Each row is a point. The points of each table are mixes of a few directions, plus a little noise. How many directions does each table use, and how many do they share? Where both have some left over, give the other angles between the two spaces (their principal angles), to ten degrees, smallest first.

First (4 x 2):
[[-28  19]
 [-26  17]
 [ 59 -40]
 [ -5   3]]
Second (5 x 2):
[[-28  -8]
 [-59 -17]
 [ 33  10]
 [ -2  -1]
 [ 57  16]]
Directions: first 1, second 1, shared 0; angles 50

First (8 x 6):
[[  5  -4   1 -26  -7  -1]
 [ 16 -16   3 -27 -15  -1]
 [-26  25 -13  60   4  -8]
 [ -1   5  -7 -41 -28 -11]
 [  3  -7   7  32  24  10]
 [-11  10   6  24  33  10]
 [  6  -5   4 -24  -1   2]
 [  7  -9  -1   1  -9  -2]]
Second (7 x 6):
[[  6  -3   0 -20 -18  -2]
 [ 19 -25 -11  -8 -27 -15]
 [ -7   0   7   7  54  10]
 [ -5  11   5   8 -14   6]
 [  6  -6  21  14  45  24]
 [ -2   2  -5 -17  -9  -6]
 [-18  21 -16  16 -31 -17]]
Directions: first 3, second 4, shared 3

First (9 x 11):
[[-14   7 -11  15   4  18   5  -3  -3  -7  -8]
 [  0   2 -25 -16  -9  -3  -2  -7  22  16  -2]
 [  8   2 -12 -14  -5   1   0  19   7   0   1]
 [-24  -8  60   7  12  -5   2 -13 -27  -2  20]
 [ -8  -6   4   0 -10   2  30  -4  -4 -16  -2]
 [  9 -22  45  24 -17 -29   0  -3  11   4  28]
 [  5   9  -5   3  13   5 -32  10   0  12   1]
 [ 13  -5 -23  -7  -6  -9  28 -24  -5 -17 -24]
 [ 10  20 -34 -13  17  19 -32  26   0   9 -14]]
Second (9 x 11):
[[ -7  20   2  21 -29 -18 -14 -12  15 -15 -12]
 [  1 -10  -4   0 -10   4   0   3   5  -4  -2]
 [ -8   9 -12 -21  -1   4  -6   0 -53  16  24]
 [ 12  -6 -10   3  12  -2   5  -5   7  -6  19]
 [ -2  -3  20  -3  22   9   9  14   2  -9   5]
 [ 18 -41 -18  -3   2  13  12   4  32   6 -10]
 [-18   5  36  20 -26   1  -6  19  24 -44 -14]
 [ -5   1   5  -9   7   6   2   3 -10  16 -12]
 [  8  26 -20  -6  24 -16  -1 -26 -22  39   3]]
Directions: first 6, second 5, shared 1; angles 40, 60, 80, 90

First (8 x 18):
[[ 12  -5  -4  13   6 -16 -12   5   5  11  -2   5  33   9   4 -15   9 -11]
 [-10   6   2 -13   5  23  21  -2  -2  -5  13 -14 -39 -12   0  11 -15   9]
 [ -5  -7   5   8 -42 -34 -38  -6 -12 -19 -39  34  29  14 -16   9  28   7]
 [-11   7   1 -16  12  29  29  -3   0  -2  20 -20 -46 -16   3  11 -21   9]
 [ -3  -2   2   2 -16 -11 -13  -2  -5  -9 -14  12   7   4  -6   5  10   4]
 [  6   5  -5  -7  40  30  34   5  12  19  36 -30 -22 -13  15 -11 -25  -8]
 [ -4   4   0  -8  11  18  17   0   2   1  14 -13 -23  -8   3   3 -13   3]
 [ 13  -9  -1  22 -17 -38 -38   3  -1   3 -25  26  60  20  -3 -13  28 -12]]
Second (9 x 18):
[[ 28  -5 -17 -11  46  17 -24 -12  34   3 -37  -1  16 -28  -4 -10 -19  16]
 [-20  16  12   6  -6  -8  29  -7 -23   5  24 -19  -2   2  -5   4 -11   7]
 [  8 -18  -5  -2 -12   3 -21   8  13  -6 -12  18  -9   9   7  -2  14 -13]
 [-12  35   8   5  24  -4  36 -13 -23  11  17 -31  20 -20 -12   5 -24  26]
 [  6  28   0   7 -14 -11   5  21 -22  -2   8  13  21   2   5  18  36  -4]
 [  8 -18  -5  -2 -24  -2 -23  17   9  -8  -8  25 -10  18  10   1  29 -22]
 [-12  -8   6  -1   5   4  10 -15   2   2   6 -15 -12   0  -4  -8 -24   5]
 [-10  21   7   3  19  -1  27 -14 -14   7  13 -25  10 -15 -10   2 -24  21]
 [  2 -51  -5  -5 -39   3 -38  13  25 -12 -13  33 -36  33  15 -10  23 -36]]
Directions: first 2, second 3, shared 0; angles 50, 70

First (10 x 32):
[[ -6  18 -14 -13 -10   3  16  16  19   3  -9  10   3  -6 -20  -9 -44  -7
   -6  15  13   6   3 -15  48  23  -5  -4  17 -37 -24  47]
 [ -5  -5   1  14  -4  -1  -8   7  -5   1  -1   3  -7   1   8   6   9   2
    6   8 -19  -8   3   1  -5  -5  -1   6  -2  12   1  -8]
 [-13  -5  -4  22  -9   0 -14  18  -6   3  -5   6 -12  -2  11   9   7  -1
    7  13 -34  -9   4   2   1  -6  -3  11   0  14  -4  -4]
 [ 19  -4  11 -18  14  -2   9 -29  -3  -5  10 -11  12   6  -3  -5  14   5
   -4 -21  32   6  -5   5 -24  -4   6 -10  -8   3  16 -19]
 [-11  11 -12   0 -10   2   5  20  10   4  -8   9  -3  -6  -9  -3 -28  -6
   -2  14  -6   2   3  -9  33  13  -5   2  12 -20 -19  32]
 [  8  -4   6   4  -2  -2   5  -4   2  -3  -1   4  -2   7   0   3   5   7
    9  16   4 -10   6  -9  -3   3   1   0   0   4   4  -6]
 [ -3  -1  -1  -4   7   1  -8  -4  -7   1   5  -8   4  -4   5  -2   8  -5
   -8 -21  -1   9  -7  12 -11  -9   1   0  -5   5   4  -8]
 [  6   0   2 -17  13   2   0 -17  -4   0   8 -13  12  -3   0  -7   7  -4
  -12 -32  19  15  -9  13 -15  -7   3  -7  -6  -1   8  -9]
 [ 11   2   4   6 -13  -3  18   5  14  -4  -9  16  -7  11 -10   3 -14  12
   17  46   7 -21  14 -28  21  19  -1   0   9 -10  -6  14]
 [ -4 -13   6   5  14   1 -23 -12 -21   1  11 -17   2  -3  19   4  37  -3
   -8 -39 -15   9 -11  28 -44 -27   3   3 -16  31  19 -39]]
Second (9 x 32):
[[ -9   8  -3   5   0  -2  -1  16  -2   5 -11   7  -5  -4   2   8 -11  -3
   -3  13  -9   6   7  -6   9   4 -10  -1   5   0  -5  16]
 [ 22  -6  10 -20   9   0  12 -32   3  -8  13 -11  13   8  -7 -10  12   6
    0 -18  35   0  -6   2 -17  -1  10  -9  -6  -4  13 -18]
 [  6  14   7   5  -2 -10  21  15   7   3 -24  23  -9   8  -6  17 -23  11
   10  60  11  -6  27 -37  18  23 -17  -8  11  -3  -3  28]
 [-20  -2  -7   8   7   2 -25  11 -17   7   2  -9  -2 -12  16   4  13 -12
  -13 -31 -29  15  -9  24 -16 -20  -3   6  -7  17   2 -11]
 [-12  -3 -11  15 -19   5  -8  17   7   0   1   5  -9  -3  -1  -4  -7  -4
    8   8 -27 -13  -4   2  22   2   5  12   5  -7 -15   8]
 [-11 -18  -2  34 -18   3 -23  13  -6  -2   5   3 -16   2  15   6  24   3
   18   9 -48 -25  -3   9  -8 -13   8  20  -5  22  -1 -25]
 [  8   6  -1 -21   6   2  12 -14   7  -2   5  -6  12  -1 -11 -11 -11  -2
   -9 -16  28  11  -6   1   6   6   3  -9   2 -18  -1   8]
 [  0   1   4 -10  18  -2  -6 -10 -12   3   3 -11   7  -4   7   2  12  -4
  -14 -27   9  19  -4  13 -24 -12  -4  -6  -7  12  12 -12]
 [ 16   0   3 -16  -3   2  18 -17  14  -6   7  -1   8   6 -15 -12  -8   5
    4   1  29  -6  -3  -8  10  11   9  -6   3 -19  -2   4]]
Directions: first 3, second 4, shared 3

First (10 x 32):
[[ -6   7 -18 -29 -15  14 -24   6   2   4  -1  45  -3  -2   7  12 -18   4
   60   2   2  -1  23  -4  -1   2  12   9 -31  11  -2  10]
 [ -3   1   2   4   3   0  -2   1  -2   2   2  -7   1   4  -2  -6   2   4
   -9  -3   6  -1 -10  -1   1   0  -5   0   4   2   2  -1]
 [  6  -4   5   7   3  -6  12  -4   1  -4  -1 -11   0  -3   0   2   5  -6
  -15   2  -8   1   1   3  -1   0   1  -4   8  -7  -1  -3]
 [  5  -2  -3  -5  -4  -1   3  -2   3  -3  -2  10  -1  -6   4   8  -3  -6
   11   4  -9   1  13   1  -2   0   7   0  -5  -4  -2   1]
 [ -4   3  -6 -10  -5   6 -11   3   0   3   0  15  -1   1   2   2  -6   4
   20   0   4  -1   5  -2   0   1   2   4 -11   5   0   4]
 [ -2   2  -3  -5  -2   3  -6   2   0   2   0   7   0   1   1   1  -3   2
   10   0   2  -1   2  -1   0   0   1   2  -5   3   0   2]
 [  2   1  -8 -13  -7   4  -5   1   3  -1  -2  21  -2  -5   5  10  -8  -3
   26   3  -6   0  16  -1  -2   1   9   3 -13   1  -2   4]
 [  0  -2  11  17  10  -6   9  -2  -3   0   2 -28   2   5  -6 -11  11   3
  -36  -3   5   0 -20   1   2  -1 -10  -4  18  -3   2  -5]
 [ -3  -1   9  15   8  -4   5   0  -3   2   2 -24   2   6  -6 -12   9   5
  -30  -4   8  -1 -20   0   2  -1 -11  -3  15   0   3  -4]
 [  6  -6  11  18   9 -10  19  -5  -1  -4   0 -28   1  -1  -3  -5  12  -5
  -37   0  -5   1 -11   4   0  -1  -5  -7  19  -9   0  -6]]
Second (10 x 32):
[[ 10  -9  -7  12  -5   9   9 -10   0  -5  20 -12 -30   7   6   9  10  26
   -5  10  -1 -10   6  12 -12  -6   3   2   3   9 -10   7]
 [ -8   7   8   8 -10   3 -10 -10  -3   7  -8   3  -4  -2  -4  -3  -8 -22
   -9 -10  -8   2  -2 -15 -10   6  -7  -2   8  -3 -10 -12]
 [  6  -6   0  -6   3   0   3   4  -1  -3   0  -7   2   2   3   0   7   8
    0   1   7   0  -2   5   5  -1   3   3  -4  -1   4   9]
 [ -8  10  -7  -8  -2   3  -9  10   3   3  -9  12  11   2  -5  -6 -15 -10
   15  -2   2   7   3  -1   3   7   0  -4  -2  -3   4   2]
 [ 11 -17  11  -1  -4  -2  10   8  -7  -6  -6  -8   6   0  -1   3   9   0
   -8   2   5  -1 -10   7  12  -1   9   4  -7  -2 -10  18]
 [  0  18  -4  -5   1   1  -7  14  10   5  -3  18  19   1  -5   1 -17 -10
    7  -2 -12  16   4 -10   0   1  -8  -6  -6  -2  13 -11]
 [  1 -12  -2  19   6 -13  20  -9   2  -7  19   4 -12  -7   2  12   6  16
    0  17 -11 -14   3  12   1 -12   9  -3   2  10 -14  -5]
 [ -1 -21   3  -4   9  -7   9 -14  -9  -8   2 -22 -12  -4   9  -5  26  17
   -5   2  20 -19  -6  14   8  -3  10   9   5   0  -2  11]
 [  0  10  13 -12   1   2 -14  -2  -2   8 -15  -8  14  -1   1  -8   5 -20
  -17 -20   4  10  -8 -23  -2   5 -14   4   2 -11  17 -11]
 [-11  19 -16  -3  -1   4 -11   8   9   5   0  20   6   2  -5  -4 -23  -4
   22   1  -6   8  12  -1  -4   5  -4  -7  -1   1   7  -8]]
Directions: first 2, second 6, shared 0; angles 40, 60

First (8 x 32):
[[-29  -7  -6 -28   1   2  40 -11 -13   8  26 -15 -28 -12  -3 -25  26  30
    6 -57   5  23  14  17  -2 -19 -18 -37 -42  23  19  -7]
 [  5   0   2   2   1  -2  -7   3   3   0  -4   0   5   2  -1   2  -5  -5
    1   6  -4  -5  -5  -2   1   1   3   8   6  -4  -2  -2]
 [ 11   7  -2  21  -8   4 -17   2  -3  -8 -11  11  16   6  10  18 -11 -11
   -9  37   8  -8   6 -13  -1  16   6   8  22  -8 -11  16]
 [ -5   5  -7  11 -10   8   5  -6 -13  -6   5   4   2   2  12   8   4   5
   -8  10  15   6  20  -4  -2   8  -4 -16   1   6   0  17]
 [  1   7  -6  17  -9   8  -4  -4  -9  -7  -2   8   8   5  13  14  -3  -2
  -10  24  13   0  16 -10  -2  13   0  -7  10   0  -4  19]
 [  2  -5   5 -11   8  -6  -1   4   9   4  -1  -5  -3  -2 -10  -8  -1  -2
    7 -13 -11  -2 -14   6   2  -8   1   9  -4  -3   1 -14]
 [  6 -10  12 -23  17 -14  -3   9  20  11  -4 -10  -6  -4 -23 -18  -3  -4
   15 -27 -26  -6 -33  12   3 -16   5  22  -7  -7   1 -32]
 [ 10   2   1  10  -2   1 -13   4   3  -3  -8   5  10   5   3   9  -8  -9
   -3  20   0  -8  -3  -6   1   7   6  12  14  -7  -7   4]]
Second (8 x 32):
[[ -8 -15  24  -9  20  -2   7 -48  -2 -10 -26   3  26   3 -21 -20   9   2
   10 -60 -12  -9 -24  -5  -7 -25 -25  -9  14  24  -2 -15]
 [ 11   0   2  21  -9  15  -8 -16 -19 -27 -19  14  26  13  -1  22 -14  -9
   -9  35  10  -5  11 -13  -5  10  -5  -6  38   5 -14  14]
 [ -3   9 -12   0  -6  -5   0  23   8  17  19  -5 -20  -7  15   0   4   4
   -3  11   5   6   9   4   5   8  12   4 -22 -11   7   7]
 [-14   6  -1  -1   4  -8   3  -7   7  18   8  -2  -7  -8  15 -12  17   7
   -1 -27   5   1   1  -2   1  -2  -3  -6 -23   3   9   8]
 [ -3   5  -7  -4  -2  -5   1  17   8  14  14  -5 -16  -6   9  -3   4   3
    0   2   1   4   3   5   4   3   8   4 -19  -8   6   1]
 [  1 -10   8 -21  11  -6   6   3   8   2  -1  -9  -6  -2 -21 -14  -1   1
   12 -25 -18   0 -19  12   1 -15  -2   7  -5   1   3 -25]
 [ 11   3  -6  11 -11   9  -6  11  -8 -12  -1   5   3   6   2  18 -13  -6
   -6  40   6   1  11  -2   0  12   7   2  17  -7  -7   7]
 [  6   3  -7   3  -7   2  -3  16  -1  -1   6   0  -6   1   4   9  -6  -2
   -3  24   3   2   7   2   2   8   8   4   1  -8  -1   3]]
Directions: first 2, second 3, shared 1; angles 50

First (8 x 32):
[[ 15 -49 -32  -3  14  -3   2  22  20 -10   6 -31  -9  21  -8 -27  -1  57
   23  12  22  10 -16  13 -28  20 -16  -8  12 -14 -22 -21]
 [ -3  10   8   0  -4   2  -3  -6  -4   2   0   5   4  -4   3   6   0 -14
   -2  -2  -3  -4   3  -6   5  -5   1   1  -3   2   4   4]
 [  6 -16 -17   3   7  -6  17  10   8  -7  -4  -6 -14  -1  -9 -14   8  30
   -4   1  -1  12 -11  19  -4  11   7  -3   6  -1  -4  -9]
 [ -3   8   7  -2  -3   3  -8  -5  -4   3   2   3   7   0   4   6  -4 -14
    2  -1  -1  -6   4  -9   2  -5  -3   1  -2   0   2   3]
 [ -4  12  14  -5  -6   7 -21  -8  -6   6   5   1  17   5   9  13 -11 -25
   10   2   7 -13   9 -21  -1 -10 -12   4  -4   0   1   6]
 [ -6  24   2  14   0 -13  47  -2  -6  -5 -19  30 -31 -36 -15  -1  27   0
  -49 -18 -41  22  -8  37  31   3  46   2  -1  16  21   6]
 [ -1   3   4  -3  -2   3 -10  -2  -2   2   3  -2   8   4   3   5  -6  -8
    8   2   6  -7   4  -9  -2  -4  -7   1  -2  -1  -1   2]
 [ -4  10  13  -5  -6   9 -25  -9  -6   6   8  -1  19   8  11  12 -13 -26
   13   4  11 -16  11 -23  -3 -12 -15   2  -5  -1  -1   5]]
Second (10 x 32):
[[-11 -21  -5 -11   5  17   4  -2  13  -9  13  -4 -19  -6 -24   0   4   2
  -18 -11  -8  -1  -3  -8 -14   6  17  -9  14   7  -6  -2]
 [ -2  -7   4   4   2  11  11  -4   5  -3   3  -2 -16  -7  -7   0  27  13
  -18   0 -15   0   6  17   4  11  23  -7  -8   3   4   2]
 [ -1 -25  -4  -2   6  16   7   1  14  -6   9 -13 -18   1 -13  -7  24  24
  -10   2  -7   0   4  12 -11  15  16 -11   0  -1  -5  -4]
 [  4   5 -11   1   3 -13  14   5  -5  -1 -10   7   4 -10  -9  -1 -13  -4
  -11  -5  -3   3 -10   3  14   0  11   3   2  10   8  -1]
 [  1 -34 -15  -8  10  12   0   7  16  -8  13 -18 -11   7 -18  -9   3  24
   -3   1   4  -2  -4  -2 -18  14   7 -10   8   0 -11  -9]
 [ -5  -1   0  -3   0   2   0  -1   2  -1   2   3  -6  -2  -3   0  -2  -3
   -2  -5  -2   2  -3  -4  -5  -2  -2   0   7   0  -3   0]
 [ -8  -4  19   1  -5  23  -7 -12   6   1  12  -5 -13   2   4   4  36   7
   -5   4 -11  -6  19   9  -6   7   9  -8 -11  -6  -3   4]
 [ -5  60  29   6 -18 -21 -20 -12 -29  17 -15  30  31  -4  36  18 -27 -56
   23  -4   6  -1   6 -21  19 -35 -37  22  -5  -4  11  14]
 [  8  35   1  13  -9 -38  -5   8 -20  10 -22  18  20   5  34  -7 -27  -9
   36   2  17  18 -11   3   7 -21 -48  22   4 -15  -1  -1]
 [ 17  -9 -18   0   6 -10  -4   8  -3   3  -6 -15  27  10  -1   0 -25   3
    7  12  17 -13  -4 -10  11   2   1  -1 -10   7   5  -5]]
Directions: first 2, second 5, shared 2
